Rows are points. The points of each table are mixes of a few directions, plus a little noise. Count the directions of each table, and those that both share. Where both have some left over, give the other angles between the two spaces (their principal angles), to ten degrees, smallest first.

First:
-6; -10; 6
-6; -11; 6
61; 100; -62
-21; -34; 21
-28; -47; 29
Second:
-60; 1; 15
-42; -31; -19
1; 59; 54
13; -33; -34
89; 5; -17
Directions: first 1, second 2, shared 0; angles 50

First (8 x 4):
6; 12; 18; -26
-52; 69; -132; 52
3; 12; 20; -25
18; -76; 8; 53
25; 25; 6; -44
-28; -38; 26; 40
4; -13; 28; -8
25; 8; 26; -41
Second:
-3; -29; 10; 24
-4; -27; 9; 23
-10; -68; 21; 56
4; 26; -9; -21
18; 117; -38; -99
-2; -19; 6; 16
Directions: first 3, second 1, shared 1

First:
-35; -20; -51; 51; -35; 7; 4; -3
-2; -3; 0; 52; 50; 0; 28; 43
-40; 26; -15; 85; 3; -18; 13; 44
-27; -13; -39; 56; -38; 3; 0; -11
50; -58; 2; -28; 53; 32; 18; -14
15; -12; 5; -12; 51; 5; 18; 25
-6; 67; 43; -158; -56; -29; -51; -29
42; 13; 54; -48; -31; 0; -31; -56
Second, 9 rows:
108; 61; 72; -111; 38; -48; -31; -56
-24; 37; -32; 88; -24; -33; 0; 6
-65; 5; 47; 22; -36; 27; -4; 45
24; -12; 70; -15; 2; 25; -9; -11
-12; -7; -61; -24; -15; -10; -1; -13
6; -53; -66; -17; 10; 20; 15; -18
-16; -5; -7; 31; -31; 2; -5; -13
11; 0; -56; -69; 25; -17; 5; -3
-32; -31; 35; 96; 29; 37; 33; 61
Directions: first 4, second 5, shared 4

First, 8 rows:
-19; 27; 69; 0; 10; 22; -4; 31; 56; 11; 27
-3; 4; 13; 0; 1; 4; -1; 6; 10; 2; 5
-12; 17; 40; 0; 7; 12; -2; 18; 33; 7; 15
3; -5; -12; 1; -1; -4; 1; -5; -10; -2; -4
-29; 44; 109; 0; 16; 36; -7; 49; 89; 20; 42
-10; 15; 38; 0; 5; 12; -2; 17; 31; 6; 15
48; -73; -179; 1; -26; -58; 11; -80; -147; -31; -70
20; -31; -78; 1; -11; -25; 4; -35; -63; -14; -30
Second (10 x 11):
-4; 73; -19; -1; -30; -29; -82; -3; 5; -19; 43
19; -67; -29; 56; 25; 12; 38; -71; 43; -10; 10
-68; -69; 13; -7; -40; 39; 31; -5; 55; 31; -65
25; -19; 16; -24; 34; -46; -81; 31; -22; -96; -2
57; -82; -58; -69; 41; -26; 80; 11; 45; 7; 20
-35; 18; 83; 50; 0; 33; -28; 40; -27; -51; -38
-1; 68; -29; 34; -23; 2; -12; -58; -27; 59; 33
14; 24; -29; -33; -4; -3; 43; -12; -36; 78; 8
19; 62; 34; -29; 10; -5; 4; 86; -28; -20; 20
-27; -8; 18; 23; -12; 23; 8; -17; -11; 21; -29
Directions: first 1, second 6, shared 0; angles 40
